Each row is a point. The last column is the point's height on a tilted bowl or saddle (a function of degree 2), plus a little noise. Count its main directions that bend up, bend down and stay straight.

Points (9 x 3)
[[ 15  28 -42]
 [ -7 -41 -25]
 [-10 -43 -23]
 [ 53 -60  17]
 [-24  17 -50]
 [-48 -16 -49]
 [ 18  43 -40]
 [ 31 -12 -30]
 [ 43 -26 -17]]
Directions: 1 up, 0 down, 1 straight

Points (10 x 3)
[[-12 -59 -21]
 [ -6   5  21]
 [-16 -32  10]
 [ 25  -3   1]
 [ 31 -45   6]
 [ 60   6 -60]
 [ 39  22 -47]
 [-12   4  24]
 [ -2  50 -22]
 [ 42 -37   2]]
Directions: 0 up, 1 down, 1 straight

Points (15 x 4)
[[ 16  41 -48 -24]
 [  9  16  60  60]
 [ 35   0   5  16]
 [ 11  -3 -10   2]
 [-27  25  11   9]
 [-20 -13   9  -8]
 [-11 -15   2  -8]
 [-24 -14   9 -10]
 [ 39   7 -36  22]
 [  2  26  44  21]
 [ 13 -23  12  15]
 [ -4   5  -1  -5]
 [ 33   1  -8  12]
 [ 36 -16 -12  37]
 [-29  -3 -23   4]]
Directions: 2 up, 1 down, 0 straight

Points (24 x 5)
[[ 29  19 -13   6  14]
 [ -8 -30  17 -13   1]
 [  3  12  -1  49  11]
 [ 17  44  50 -32   5]
 [-19  18 -14 -29   4]
 [ 24   8  16  60  17]
 [-11   2 -24  22   5]
 [ 15 -16 -30  17  16]
 [ -9 -16   1  -5   0]
 [ 12  11 -14 -12   7]
 [ 10  -9 -11 -46   3]
 [ 17   8 -21   4  10]
 [ 15 -19  14  -3   7]
 [ 17 -25   3 -51   5]
 [  5  32   5 -24   6]
 [ 10 -12  48 -34  -1]
 [ 29 -16   3  -5  15]
 [ 34  12 -32  18  22]
 [ -2 -26 -19  45  13]
 [ 32  28  26  25  11]
 [ 10 -35 -15 -15  11]
 [ -2  21   9  -9   3]
 [-31   3  43 -14   6]
 [ 49 -51 -12  23  60]]
Directions: 2 up, 0 down, 2 straight

Points (25 x 5)
[[ 12 -15  17   0   9]
 [-18 -13  -9  27  16]
 [-34  13 -33 -11  19]
 [ 42   7   6  20  30]
 [ 27  -7  10  33  23]
 [ 38  35 -20  25  52]
 [ 43   4 -37   8  60]
 [-25   8   9  37   9]
 [  9  21 -34  18  46]
 [-35 -60  17  14 -22]
 [  4  27  -9  24  29]
 [-18  19  -1   7  19]
 [  3   6 -13  -5  21]
 [  5  -3  14  40  16]
 [ 19 -15  16 -21  16]
 [ -2  -6  50  15  12]
 [  8 -18   5  -8   9]
 [ -5  44 -40   0  41]
 [  3  23  15  43  21]
 [ -2 -20  25  32   0]
 [ 21  -4  11 -26  25]
 [  0  18   0 -33  41]
 [ 16  11 -57 -18  51]
 [-21  44 -51  34  58]
 [-49 -17   7  26  -8]]
Directions: 1 up, 0 down, 3 straight

Points (41 x 7)
[[-14 -14 -17  -8  -3 -19  -2]
 [  5  24 -11 -24 -14  28 -11]
 [-19  20  38  -9 -11 -22 -24]
 [ 18  12 -36  23   4  -1  -4]
 [ -4  -2  12  51   3  32 -32]
 [-25 -18  16  31  22   6 -26]
 [-15   9   2  13 -13  10  -9]
 [-23   5   1  -4  22  31 -12]
 [ 36   3 -17  10 -43  26  -8]
 [ 16  10 -21 -19 -44  22  -9]
 [  5 -31  -3 -30 -25  50 -30]
 [ -8  -9   3  25  19   7 -14]
 [ -6   8   8 -12  -9  14  -7]
 [-18   3   0 -10 -40  -9  -5]
 [  8  -7  -6  -6  13  10  -4]
 [  1 -23  -3 -22   7  34 -14]
 [ -9 -10  -4  15  29 -21 -13]
 [  3  36 -18  18 -29   5  -9]
 [ -9   4  -1   5  15 -11  -5]
 [ 24  -4  -6  10 -14  26  -9]
 [-10  25  -4 -17   1 -54 -18]
 [ 47   4 -12 -32 -26   3 -14]
 [ 15  18  21   5 -37 -32 -18]
 [-16 -18  26 -35  -9 -11 -15]
 [ -3   1   3  32  -2  16 -14]
 [-40 -17   3  -5  -7  30 -15]
 [  9  17  -5  48  19  21 -19]
 [-13   0  50 -24  -6 -28 -30]
 [  2  20  -1   1 -60   3 -11]
 [  3  -5   6 -17  20  13  -6]
 [ -3   6   0 -25   8  -1  -2]
 [-25 -28  24  18  -3 -23 -27]
 [-26  13  -5  21  -9  11 -13]
 [-24 -24  45  58  -5  11 -60]
 [ 18  -1  -3  -1  25 -17  -5]
 [-11 -31   1 -18  16 -45 -20]
 [-30 -17   3 -12   3  25 -11]
 [ 21   2  -1 -13  28  10  -4]
 [  4  14  -3   9  37   0  -7]
 [ 18  -6 -27   1  35  22 -12]
 [-11 -33  38 -43  -7 -34 -34]]
Directions: 0 up, 4 down, 2 straight

Points (39 x 7)
[[ 22  45  11 -15  34   6 -13]
 [ 48 -34  30  19  21  36  36]
 [ 26   6  15 -23  44 -33  -1]
 [  2 -20 -12 -24  -8 -41  26]
 [ -5  24 -24  14 -18 -14  14]
 [ 24  25 -19 -21  24 -12  -1]
 [ 13  -5  15  15  31   1 -18]
 [ 21   4  57 -19 -11 -14  16]
 [-16 -22   0  -7   8  -6  -4]
 [ 31 -35 -16  -6  -5  29  33]
 [ 32   5 -18   9   4  24   2]
 [ 19  -6 -25 -11  -4 -35  22]
 [  9  29   1   0   2 -30  -7]
 [-18  21  24 -21   8  34  -5]
 [ -9   3 -13  60   6  25  19]
 [-11 -28   9  12  20  17  -3]
 [ 22  12  27 -29   3  23  -4]
 [-17 -15 -25  19 -18 -30  34]
 [ 20  30  -6 -38  17  11   0]
 [ 34 -23  -4  13  14  -3   6]
 [-16  -3   1  27 -50   3  38]
 [ 19  14  29 -23  -4  26  -4]
 [-12 -27  10  28  -9  11   9]
 [  2  22   5   6 -17  -8  -8]
 [ 12 -18 -26  -5  -2  -9  12]
 [  3 -10  19  -9 -27   6   5]
 [-14  -8 -22 -20 -42 -13  41]
 [-40   2  21   8  19 -21   0]
 [ 31 -19   1  16 -32 -22  36]
 [-19   8 -20   9 -38 -45  54]
 [ 43  26 -21  21 -30 -27  49]
 [ 21  10 -16 -24 -36   8  24]
 [-31  -3  35  20 -54  10  54]
 [ 23   2  10  -9  -9   4  -9]
 [ -8  30  -4   2   4 -20 -10]
 [-10   7   7  29   4  28  -9]
 [-20 -20  -2  -5  21   3  -7]
 [-14  -7  52  -4  -2   3   7]
 [ 43 -17 -26 -24 -35  27  60]]
Directions: 6 up, 0 down, 0 straight

Points (69 x 9)
[[  4 -11  11   5  32   9  11  -3  20]
 [-21  13   2  17   4 -19   9  20 -27]
 [ -4  -8   9  -8 -13  27 -35  19  39]
 [ -9  -4 -10 -14   0   1 -20  -4  19]
 [-10   8  19  -1 -10   7  28   2  10]
 [-12   3 -13   7  -6   0  -4 -18   5]
 [  6 -13   3   4  24   3  -1  16  11]
 [  5 -20  32  27  -1  -8  10  -2  32]
 [ -5  32  26 -12  21   6  -5   1   1]
 [-22  10 -19  14  17 -10  -3   4   1]
 [ -7   0  -2  16   4  31  11 -27  -9]
 [  0   0  -8  -5  26 -13 -31  -3  43]
 [ 19   7  -9 -35   1   6  -3 -16  -1]
 [-13  -6 -12  -1 -13  -6 -20 -22  23]
 [-12  29  25 -17  47  -5 -24 -10  34]
 [ 48  14  -2  25 -60   8  12 -22 -33]
 [ -7  -9  15 -14   6 -10  -7 -43  22]
 [ 15  18  48  -6  45 -24 -20  10  15]
 [ 18  -2 -25 -11  16  -8 -26 -10  60]
 [-34  46 -25  -9  -2  -4  10 -14 -14]
 [-10  17 -12  -8  26  24 -18  18   3]
 [-17 -12  -7 -12  35   7   5   1  13]
 [  7  -6  -1  11 -16  15 -16  11  22]
 [-24 -28  11   9 -19   2   7 -15  44]
 [  9  20   7 -26  11  24  22  -4 -20]
 [-18 -13 -32 -21   0  16  11  11  -2]
 [  5  18 -18  17  -8   3 -11  15  20]
 [ 15  -5   5 -29   6   7 -23  -5  30]
 [  2   8 -35  -5   3   6   8   2   6]
 [ -3  -5  16   4   2  -6  23 -38  -7]
 [ -4  -4  21  -2  18  -1 -33 -21  45]
 [-22 -22  21  17   8 -13  38  33  52]
 [ 17 -10  -2   0 -23 -11  -7   4  20]
 [  1  27 -22  -2  23  -9   7   6  15]
 [ -6  -9 -10   2  21  12  -2  22   1]
 [ 10  28 -15 -16 -17 -12   9  31  15]
 [ -5  23 -26 -18   2  12  -6  27   8]
 [ 25   8  27   8 -22 -20  -5  15  24]
 [ 29  17   4  14  41 -13  -5  -1  48]
 [  3 -15 -23  -4  21 -30  16 -32  18]
 [  1  25 -30  16 -28  -5   9  16   8]
 [ -1  -8  26  -9  27 -25  29 -33  18]
 [  6  12  12  11   3  -1 -10  -4  10]
 [-17 -21 -37  13 -17  15  14 -17   3]
 [ -7  20  -4 -26   0  -5 -18  15  15]
 [  5  19   5  13 -14  -7   7  23   0]
 [ -6  -7  12  21  10  15 -16   2  14]
 [-22 -11   3   7  11   2   6 -16  20]
 [ -5  15 -40  -8 -15  26 -16 -22  15]
 [ 16  -9  12 -19  -3 -13  -5 -33  -3]
 [-21  -9  25   8  -8 -33   6   5  10]
 [ 29  35  -8  11  -3 -10  22 -20 -19]
 [-15   9   4  11   2   2  -1   9  -5]
 [  9  10   6 -14   0  28  -8   4  12]
 [-15   4 -25 -22 -23   9 -18  48   0]
 [-11 -10   1  -2  -9  -2 -12  -3  13]
 [ 34 -36  22 -10 -27  17  16 -15   5]
 [  5   7   0  10  -9 -28 -36   9  39]
 [ -3 -22  12  -1 -12  16  -9 -19  21]
 [ 14   3   7   7  -3   2  24  -5  -7]
 [-14  10   1 -21   0  -1  16  41 -20]
 [ -9  28  10   8 -11  20 -24 -11  24]
 [-22  18  20  16  16  13  19  16  -4]
 [-36  18 -15  -6  -9  15  -5   4 -10]
 [-24   3 -22  37  23  27 -32 -10  39]
 [ -5  14   9  -7  12  -4   2 -40   2]
 [ -2   3 -18  38  -4 -23   6  31  -3]
 [  6  14   5  -4   9   0  -7   5   8]
 [ 13  -7 -12  11   8  18  -1  15  18]]
Directions: 3 up, 1 down, 4 straight
